Rows are points. To make a cloud, some directions were put in groups of two or more. Within a group, all points are equally far from the middle, so they leave a hole (a ring in 2 directions, a hollow ball in 3). The other directions are filled evenly. Then the cloud was stretched, turned, moved and blurred a little. Count the holes, and give their numbers of directions, smallest first.

Cloud, 20 rows:
[[ 49  -9  17]
 [ 39  18 -18]
 [  2  -5  64]
 [ 39  26   2]
 [ 35  21  26]
 [-24  15 -53]
 [ 10  14 -49]
 [-60 -37 -31]
 [ 49   1   5]
 [-32 -67  26]
 [-55  -3  51]
 [-15   5  65]
 [-10 -59  45]
 [-31  39 -29]
 [-10  36 -38]
 [ 31 -54  -8]
 [-58 -37 -34]
 [ -2   0  64]
 [-79  -5   1]
 [-24  42 -30]]
Holes: 1 (3)

Cloud (28 x 4):
[[-59  23 -37  33]
 [-46  16  41 -38]
 [-41  47  -9 -45]
 [-51 -36 -19  38]
 [ 54 -10  38  15]
 [ 35 -38   1  50]
 [ 45 -31  41  11]
 [ 50  11  27  39]
 [-28 -34  58  -5]
 [-59   4  -6  51]
 [ 37   6 -54 -23]
 [-41 -43 -39  18]
 [-61 -10  -9  47]
 [-20 -46  51  17]
 [ 46 -29  43  -7]
 [ 26  53  -2 -41]
 [-23 -50 -42  19]
 [ 24  29 -21  61]
 [-30 -47  26  40]
 [-16 -35  12 -58]
 [ 26  51  -8 -42]
 [ 46  13 -12 -47]
 [ 31  17 -50  43]
 [-62 -18 -41  10]
 [ 17 -32 -56 -12]
 [-58 -24 -42   3]
 [ 40  26 -30 -41]
 [ 36  -5 -49 -32]]
Holes: 2 (2, 2)

Cloud, 29 rows:
[[-63 -35  15  22]
 [-31  12  10 -54]
 [ 47 -29 -13 -26]
 [ 40 -21  26   5]
 [-31  38  -3  39]
 [-46  31   0  35]
 [-58 -10 -67 -30]
 [ -9 -58 -52 -41]
 [ -1 -37 -87   0]
 [-54  23 -46 -45]
 [-35 -73   9  12]
 [ -1  27   8  47]
 [-68 -28   3  32]
 [ 26  -6  14  49]
 [ -8  42 -26 -48]
 [-13  39 -14  44]
 [ -4  13  39  20]
 [ 21 -13 -61  49]
 [-32  27  16  38]
 [-55  -9  35   8]
 [-52 -18 -39 -56]
 [ 28  20 -14 -42]
 [-34  53 -44  -9]
 [ 26   3  30 -18]
 [ -1 -34 -77  36]
 [-42 -61 -12  43]
 [-27  24  -6 -59]
 [-35  23  25  33]
 [ -6 -47 -54  55]]
Holes: 2 (2, 2)

Cloud (48 x 6):
[[-65 -26  11  13  26  18]
 [ 20 -72   2 -17 -23  21]
 [-37  20  22 -59 -26 -41]
 [-31  17 -46  15  33  11]
 [-27  15 -44 -42  69  63]
 [-46 -40  33  44  17 -44]
 [  4 -15  57 -59 -14 -36]
 [-17  -8 -59 -48 -26  19]
 [ 47 -13  33  47  -2  24]
 [-22 -61 -38 -59  25  18]
 [ 59 -12   0 -46 -29  52]
 [ -3  13 -59  34 -14 -44]
 [-36  28 -29 -48 -39 -43]
 [ 13   8  53   5  66  12]
 [ -3  34 -30 -44  45  55]
 [  7 -30  60  50  -6  32]
 [-40 -64  21 -10  49 -32]
 [ 16   6 -56  16  12 -17]
 [-19   6  52  36  40 -59]
 [-24 -55 -45 -57  37 -16]
 [ -4 -67  29  -7 -55  29]
 [ 14 -67  -9  48  -8  11]
 [ 41 -58  27 -61  -5 -42]
 [-11  -5  56 -33 -41 -10]
 [ 38  17 -30   7  69 -44]
 [  3 -75  23   5  28 -55]
 [ 10  41  16  42  54 -49]
 [ 51 -29  15  28  -7  60]
 [ 52 -12  27 -49   2  38]
 [ 41  23  25  43 -29  29]
 [ 40 -54 -20  22   6 -26]
 [-64  -4  18   1  17  48]
 [-56 -15  13  10 -45 -64]
 [ 53 -53   9 -66  33 -36]
 [-51 -22 -33 -21 -61  57]
 [-12  48  12  18 -26 -19]
 [  0 -19  59 -64  -8  -8]
 [ 51  20   8 -46 -39 -25]
 [-16  44   4  -5  31 -18]
 [-25 -56 -35  17 -18 -32]
 [-55  -7 -25 -13 -26 -57]
 [-15  46  11 -30  -8  44]
 [ 47   7  19 -19  29  57]
 [ 23  34 -19  -4  39  28]
 [ 31 -61 -20 -39 -13  52]
 [-13  -7  61  28 -60  20]
 [ -2   9 -52  21  35  59]
 [-48  21 -30  37  41 -31]]
Holes: 1 (3)

Cloud:
[[-13   8 -44  19  45 -15]
 [-13 -40 -23  32  45  24]
 [  2 -47 -54  17  23 -55]
 [ 67 -22  -9 -31  25 -16]
 [ 84   2 -14 -47   2  29]
 [ -1 -20 -29  37  26  -8]
 [-45  -5 -24   5 -32 -28]
 [-54 -64 -18 -23  43 -19]
 [-27 -23   3 -35 -40  36]
 [-75 -43  -8  53  34  26]
 [-12  15  -9 -72 -35   1]
 [ 32 -43 -47 -28  71 -22]
 [-27  46  15  16 -51 -39]
 [-53 -73 -52  14  26  43]
 [-47 -56  18  27  13  12]
 [-16 -46  32 -37   1  -4]
 [ 73   4  -6 -25  14 -26]
 [ 12 -31 -65 -26   6  -6]
 [ 19   9 -44 -28  10  40]
 [-37 -10  11  22 -38 -38]
 [-13 -52  -5 -49  30 -41]
 [ -8 -75  45  23  45  27]
 [  6 -37 -70 -27  -6 -14]
 [ 28 -10 -47 -39 -23   4]
 [ 12  38  -5 -66  24  48]
 [-24 -76 -47  22  49 -49]
 [-14 -36 -48 -32   1  -9]
 [-58  14 -52 -40  -1 -51]
 [ -7  15  17   0  52  44]
 [ 14 -37 -10 -55  29 -18]
 [ 58 -46 -12  -2  61  59]
 [ 15 -52 -44 -27  -1 -22]
 [-32  -9  19 -43  57   6]
 [ 62 -12   1 -34  49 -39]
 [ 23   3 -86  25  39  49]
 [ 11 -39 -33   9   2  -6]
 [ 47 -69 -35  -8  12  10]
 [-56  10 -36  41 -35  53]
 [ 43 -24  22  13  -4  24]
 [-36 -52 -31  18  42 -31]
 [ -9 -48 -15 -57 -27  63]
 [ 56  27  -8 -36  49 -36]
 [ 55 -40 -74 -16  26  47]
 [ 63 -16 -12 -39 -20 -21]
 [ 34 -12 -22  12 -39  17]
 [ 59 -44 -13 -51 -24 -27]
 [ 39  -7 -29  43 -24  61]
 [ 27 -51 -72  14  75  23]]
Holes: 0

Cloud (51 x 6):
[[-62  51 -57   8  67  10]
 [ 29 -35 -25  45  29  26]
 [ 30  15  -4 -26  -9 -24]
 [-41 -31 -15 -37  23 -29]
 [-23 -33 -37 -31  60 -30]
 [-24 -17 -87  -7  50  -4]
 [ -9 -31  42  58 -37  43]
 [ 22  19 -17 -18  -9 -46]
 [-21  69 -33  34  -4  31]
 [ 22   2 -59  43   8 -27]
 [ 44 -19  -5  37   5  47]
 [  9  20  11  40 -38  75]
 [-16 -20 -31 -10  88   6]
 [-29   6 -41  72  68 -17]
 [ 22 -51 -32  40  -5  -1]
 [ 34   6  -9 -22 -27  18]
 [ 29  26 -10  17 -19  74]
 [-56  52 -10   6   5  52]
 [ 26 -30 -26  50  -8  29]
 [  6 -66  10 -17  67  11]
 [-58 -61  21  17   8   8]
 [-31 -23  -8 -28 -39  49]
 [  7 -23  14  60 -35  60]
 [-12  44 -42  12 -28  54]
 [-52 -43 -26 -21  13 -37]
 [-64 -33  13  17  50 -38]
 [ -7 -76  18 -16  43  -7]
 [-33   5 -43 -16 -43  32]
 [ 33   9  37 -18  16 -34]
 [-17 -75 -43  23   2 -22]
 [-29 -34  28 -20  78  -3]
 [-39 -71  14  50 -15  38]
 [  9 -48 -30  28  63  31]
 [-42 -71 -30  34 -14  34]
 [  4  -5 -34  51 -41   6]
 [-40 -59 -28  59 -11  31]
 [-13  60 -35   9   6  61]
 [ 46 -43  39   1 -24  10]
 [ -1  -2 -13  24 -49 -32]
 [ 23  53  49  -9  47  23]
 [-15  39 -41  11 -38  48]
 [ -3 -22 -28 -42  51  23]
 [-35  48  41  -2  -2  68]
 [-12  -5  41  67  12  46]
 [-23 -86  57  11   7  16]
 [-22 -12  -6  77  27  32]
 [-47 -15  17   1  85  -2]
 [ 24 -50  -7  30  59  42]
 [-18 -19 -48 -42  29 -12]
 [  5  40  72 -37  31  17]
 [-19  76  23   1  38  18]]
Holes: 2 (2, 3)

Cloud (75 x 8):
[[  8  65 -36 -37  41  14  11  27]
 [-32  -7 -53 -41 -11  91   0  28]
 [-29  50 -16  74 -17  43 -79  28]
 [ 19  55 -25 -35  10  86 -33 -26]
 [ 27  30 -24  16  -5 -12  41 -16]
 [-49 -58 -21  29 -28 -58   1 -83]
 [-14 -39 -16 -47  68  21 -26   9]
 [ 58  45  26   7  35   2 -11 -15]
 [ -2  98 -16  43  24   1 -30  15]
 [-12 -41  37 -13 -19 -18  71   4]
 [  8   7 -23  50  44  38 -19 -62]
 [ 12  72 -29 -31   0 -11  -3 -21]
 [ -4  69   6 -53  18   6 -38  -5]
 [ 10  27  48  -3  64 -20 -29 -17]
 [ -2 -43  46 -29 -24 -37   3   1]
 [-13  48  -7   1 -54  -6  17  30]
 [-16 -26 -82   9 -17   8  26  12]
 [ 29  28  13   3  38  27  -1 -66]
 [  2  28 -48  89   6   5 -67  -9]
 [-33 -64 -35  39  19  36  39 -50]
 [-46   0 -60  15 -42  63 -11 -23]
 [  5 -46 -64 -98 -37  45  23  10]
 [ -5  18 -20  -2 -50  -4  23  47]
 [-20  76 -33   0   2  -4  10 -12]
 [-16 -23 -58 -27 -15  96   8  24]
 [ 13  -8  26   4  12 -77  -2 -57]
 [-14  57 -45 -55  14  33  -2 -48]
 [-54 -20   8 -18  -7  30 -48 -30]
 [-84  -9 -42  -7   6   9  21 -65]
 [ 31  31 -49 -38   3   3  50  -5]
 [ -9 -49 -60  -7 -52  48  42 -11]
 [  2  40 -25  11  -8 -12  47  53]
 [-26  15 -69  22   4  67  25 -54]
 [-32   8 -34 -63  23  37 -26 -65]
 [ 12 -14  58 -13 -14  -5  30   6]
 [-70 -10 -15  -9  24  -5  45 -57]
 [ 37  38 -26 -89  -4  42  30  13]
 [-66  14  19  -7  18  19 -12  47]
 [ 52  62  -3  24   6 -19 -15 -17]
 [-30 -27   4  -7 -16 -70  53 -68]
 [-16 -19 -70   6 -34  -4  29  12]
 [ -2  -3 -26 -49 -64  10 -32 -14]
 [-24 -74 -26  47 -17  11  25 -55]
 [-45  24 -45   2 -29  84   0 -11]
 [ 19  -6 -81 -15  36  40 -27   9]
 [ 50  -6 -45 -17   0  38 -50   3]
 [ 27   9  -7 -31 -59  28  16   5]
 [-14  -9  51  41 -41 -45  20 -39]
 [-46   0 -23 -25 -53 -41  41   0]
 [-53 -45 -16  19 -24 -56   0  -3]
 [  2 -55 -44 -77  20   0 -12   9]
 [ 15 -14  -2  27  -6  72 -53 -17]
 [  8  34  -9 -92  31   1  17  34]
 [  0 -55  21  23   6  34 -40 -13]
 [-23 -42   5  73 -12  23 -25 -33]
 [ 31 -13 -10  21 -11  59 -60   1]
 [ 49  36  25  25 -35   1 -59  45]
 [-57 -37   8  56 -15 -45 -43 -12]
 [-47 -67 -50 -15  48  -2  26 -39]
 [ -4  71  16 -52   6   2 -43  -8]
 [ -4  21 -72  32  29  32 -39  -5]
 [-25 -81  -7  45   2 -24  23 -16]
 [ 49  -9  -8  59  13 -39 -26 -27]
 [-26  27 -65  58  -1  33 -37 -26]
 [ 12 -29 -11  51 -22 -21  30  -1]
 [ -8  63  11  12 -34  43  12  16]
 [  5  13  61  18  21  21  21  52]
 [-30 -29 -58 -46  52  17  -7 -20]
 [ -2  15  -8  21   2  89 -28  18]
 [ -8  38  -5 -67  54  13  -9  28]
 [  8  66   6 -26  -8  67 -12  39]
 [ 47 -18 -34  13  20  48 -53 -41]
 [-16  -2 -42  38 -71  26 -25 -35]
 [-30 -52  29 -38 -55 -31  43 -48]
 [-17 -14 -17  97  -5  18 -32 -42]]
Holes: 3 (2, 2, 2)
